Each wall is flat, endless, passes through zero and stands at right angles to its row. A trip goes straight from one point to another. List the walls that it crosses, first one first.

Walls:
(1): [-12  12 -27]
(2): [14  4 -6]
(3): [-12  20  41]
Trips:
[-32 -61  58] to [-46 -10  -3] => 1
[ 49 -16  29] to [ 44 -28  24] => 3
[-80  32  23] to [-14  57 -22] => 2
[65 44 31] to [-29  12  39] => 2
[-58 -13  -7] to [ 49  40 -17] => 3, 2
[-31 -32 -16] to [-80  12 -21] => 3

Walls:
(1): [-46  30 -32  -8   1   6 -17  28 -50  14 -29]
(2): [  4 -60  32  77  60 -35   8 -11  16  -8 -70]
(3): [ 28   2  -2 -55 -13  32  -4  22 -30   6   4]
Trips:
[ 26 -21  -5  32 -34  25 -17 -16  95 -68 -22] to [ 11 -22   8  66 -13  28  -4  -3  26  25  34] => none
[-13 -23  -8  38   5   9  28 -44 -26 -31  29] to [ -3  28  16  -1 -33 -19  35   8 -49 -18  36] => 2, 1, 3
[-16   4  31 -14  -4 -25 -38  16 -59  18 -32] to [-32  -3  30  -5  21  -8  22   2 -58  35  25] => 2
[  6  65 -22 -61 -11  34   8 -42  25   7   5] to [ 63  36 -23 -49  29 -13   4 -16 -62 -76  21] => none
[ -4 -33   9  -5   0  23 -29  -9   7  27   6] to [ 61   4  33 -12   9   2 -14  68  -5  -8 -57] => 1
[-34 -51 -53   5  25  17 -14  -7 -24  -3 -49] to [  5  52 -13 -24 -51 -45 -14  71 -41 -53 -11] => 3, 2
[  2  25 -29  -1 -58  58  20   6 -27  69  60] to [ 22  23 -40  17 -23  35  54  29  13 -14  15] => 1

Walls:
(1): [-41 -29 -13  -4  47 -13  18  34 -20 -10 -20  -5  27   9  -6   2  30  63
  32   0 -31  -6   1  28  15  44 -18  22 -21  20   4 -25]
(2): [ 29 -32  13   5 -39 -22 -46 -21  13 -15  17  14  11 -17  -9   6   1  27
 -23  -2 -15 -30 -20   1  19 -35   5 -33  31  -5   2  39]
(3): [-16 -26  44  27 -56  12  11  58   3   5  -6   5  12 -15  16 -14  45 -16
   1   9 -16  35  -6  -2  40  53 -12 -27  63 -27  -7 -15]
(4): [-18   5 -16  18  29  46   8  34 -40   8 -11  12  33 -19 -13   9  28   1
  -4  19  16 -23 -75 -50  47 -13 -22 -67  44  29 -25  41]
Trips:
[-46 -45   2  -2   7   3 -10  46  10 -28  33 -40  -2 -42  19  24  -9  22
  -6 -15 -27  15 -26  15  42 -46 -57 -30  24  11  11 -52] to [ 40 -24 -69  37 -26 -30  -9  69 -35 -25  -2 -37  36  45  19 -17   3  16
   7  42  16   5   3  48 -17  30 -30 -15 -73 -27  38 -17] => 2, 4
[-35 -27 -54 -30 -86   5  37 -14 -45  70 -17 -13  46  11  29 -47 -12  23
 -41   9 -49  22  -3  31 -59 -44  -7 -21 -21   8  -7  33] to [ 26  10  63  28   1  39  -9  -5   5  21   7  -9 -33   6 -62  13  34 -23
 -39  -5 -32 -50  45   1  14  -7  11 -10  54  20 -30 -19] => 3, 4
[ 23  26 -34 -13   2  -5  -7  31  -1 -29  44 -18  53  10   4  26 -27   8
   0   7  38  11 -21 -41  33   7 -29  -4   0   0  -2  15] to [-19  40  37 -25 -31 -32   7  17  26  20  10 -56  -8  36 -27  20 -18  17
  -3  -9 -22  22  31 -13  29   3  31 -26  46   0 -23 -45] => 3, 4, 2
[-10  31 -43   8  12  48 -32  11  12   4  54 -54  24 -16 -37  41 -17   9
   4  33 -24 -25  -3  11  25  16 -10  17  18 -61  14 -82] to [  5  21  -7  18  17  43 -15   6 -48   1  33  25  18  14   6  20 -47  36
 -31  11 -26 -49   3  32 -17  50 -35 -54  35 -32   1   5] => 4, 2

Walls:
(1): [ 55  -9 -30 -22  22  22   8  27 -14   7   6  -3  42 -26  18 -17  16  -5
   8 -17  33 -11  14  17 -41 -31 -11  29   8  -8  29 -19 -21 -30  -1  23
  36 -46  23  24 -28 -13  -2  35  21  18 -23  43]
(2): [ 16 -12  15  23  49  17  20 -40  68  57  35  39  17   2  20  22 -13 -30
  -7 -50  37 -36 -28 -19 -56  10   6  64 -11  -7 -42  20   0  17  18 -20
 -12  10 -26  12 -11   1 -41  45 -12  18  33 -48]
(3): [ 55 -13  10  52   6   8   3  26  58 -29 -26 -27 -20   4  47   5 -27  17
 -40 -30  13  19 -46  16 -55  40 -27 -28  -9  26   2   9  14 -43 -39  27
  21 -31  18   5  15  25  25 -36  49   2  49 -15]
(4): [  5  44  32 -16  45 -42  10  10 -35  69  -3  -7   8  29  10  34  18  -2
 -27   4 -40  18 -17  35  30  48  46  15 -15   0  -3  35 -14   2  18 -30
  13  28  53   5 -45 -17 -19 -48   4   6  -8 -22]
(5): [ -1   6 -46  36  20   5  -6  17  46 -69 -35   8  24 -27 -10   7 -30  67
 -34  63 -32  49 -11 -18   0  -7  15 -17  56 -26  42 -17 -21 -44 -34   3
  -4  17  45 -14 -24   3  13 -38  -9   8  77  -3]
Trips:
[ 26  36 -12 -11  -5  16  21  91  -4  41  16 -35   9   7  15  -9   5  22
  23  12   0  44 -50 -23 -86 -39 -28 -18  35   9  18  22  -9  11  18 -13
   1 -12 -21 -56  -5   0  -3  15   6  15  -4 -24] to [-35 -41  20  39 -15   3 -12  47  42  34  -2  -4  26  29 -32 -58  15 -24
 -37  37 -55  53 -39   0  49  23 -14  -7  -8   2  -9  28  38  -2   7  32
  38  65 -14  21 -29   5   0 -36  13  34   6 -58] => 4, 1, 2
[ -1  20 -30  -9 -14   2  15   2 -14   1  26  29  -9   4  -9 -18 -24   3
 -27  30   5  -2 -10  72   8   2  53 -19   2  27  16 -57  39 -11  64  26
   4  18  27 -31  54  11  27 -10 -63  24 -48 -42] to [ 88 -51 -43 -40  26  -9 -33  -5   8  41  -3  11  -7  22  51  23 -34 -11
   2  23 -22  18   5  -4 -71   9   3 -48   6   1   4   7 -14  -7  11 -17
   0 -30  17  68  18   0   7 -49  -8 -20  20 -26] => 5, 3, 1, 2
[  1  35  12   4  29 -11  44  14 -11 -29   2   6  22   8 -21  12  -6  10
   6 -36 -22  28 -70   7 -37  62  -6 -28  -3  15   0   0  30  23  30 -16
   3  36 -17 -17 -28 -17  71  13 -47 -27   3 -27] to [-33 -62   7  18  35 -15  27 -15  52 -21 -18 -20  28 -32   5  56  14  35
  26 -12 -34 -23 -31  11 -24  -8 -33 -29  -9 -33  -3 -12  30  60   4  20
  30 -75  30  -7  66 -41 -37  -6  12  57  68 -38] => 4
[-44 -24  83  -2 -12 -38 -42 -32  47  -2  71  12 -15 -29 -17  10  70 -20
 -50 -20  15  37 -12   8  31  32  -2   4 -13  17 -30  -9  42 -43  35 -20
  22  21 -11  35  19  -9  10  -9 -12  29  19  11] to [-17  56 -25  -9  -7  27 -25  43 -10  13  14 -12   3 -13 -20 -71  -1 -30
 -31 -12  51 -14  13   6  -5 -54 -39  13  -4  10  22  10 -29 -38 -34 -14
 -20  14 -19  27 -20 -34  11 -23 -51 -10   9 -11] => 3, 4, 1, 2, 5
[-20 -17 -20  41  11 -42 -35  -5 -13  -3  -5  -4 -18  39 -61  48  31  16
  15 -16 -50 -22 -73 -30 -40 -23 -12 -21  22  75  36  17   1  60  37  17
 -53  35   2   5  49 -33 -76 -27 -25 -30 -36  -6] to [ 43  19  27  27 -67 -15 -27  11 -21   4  -9 -10   6 -12 -21 -50  19 -10
  51 -30   0  10 -32 -28 -12 -63  -1 -18 -36   7  51  29 -71  47 -11  32
  39  21  10  10 -11 -27 -24   3  42  -9  -6 -16] => 2, 4, 1
[-26  -2   5 -37  10 -32 -44  11 -45 -49  36  11   2 -20 -22  29  13  21
  84 -41   7  -6 -44  15 -33 -24  -6  -8 -19   5   2   1 -28 -10   9 -37
 -14 -31  12  48   8 -41  -9  -7  18  -6  11  10] to [ -4  25 -20  18  32  38   5 -14   3  10 -57  41 -11 -13  11 -37  26   9
  15  44  23  -1 -37 -42   6   1 -11  19  11 -69  18 -28   6 -35 -19  15
 -14  17  51  18   7 -44  95  26   0 -15 -81  15] => 5
[  9  25  66  30   4  -5 -41  53  -5  49  45  30   0  49 -10  52   6  42
 -17 -16  49 -11  -2  37 -17 -56  24  31 -58 -10 -24 -32 -20 -15 -32  -7
  46  -3  25   5   0  -6 -17 -64  46 -10  30  15] to [  0   5 -36  35 -51 -20  49  10 -23 -45  -1 -32   0 -10  -8 -29  41 -18
 -45  55   6  -7   0 -17   8  28 -13  23  45  -4  18  16  -1  68 -24  32
 -34   4  13   4 -21 -13  -4   9  11 -46 -14  23] => 2, 5, 3, 4, 1
[ 19 -76 -19   9 -27 -24 -19  19 -29   9  21   2 -40 -19 -14 -19   8 -13
 -27   1  20 -10   6  10  38  -4   2 -22  12  -9 -42   2   2  33  11  15
  45  43  -7 -94  43 -48  -1  12 -12 -22  24  35] to [-31  -2  -3 -22 -34 -46 -13 -45  29 -29  22  12   5  40  34  45  60 -33
  54 -17 -47 -56  14 -34 -18  19 -14 -51 -31 -10  -6 -30  21  14   6 -11
  -8  25   3  -2 -10  -2 -75 -38 -17  28  -2 -16] => 2, 4
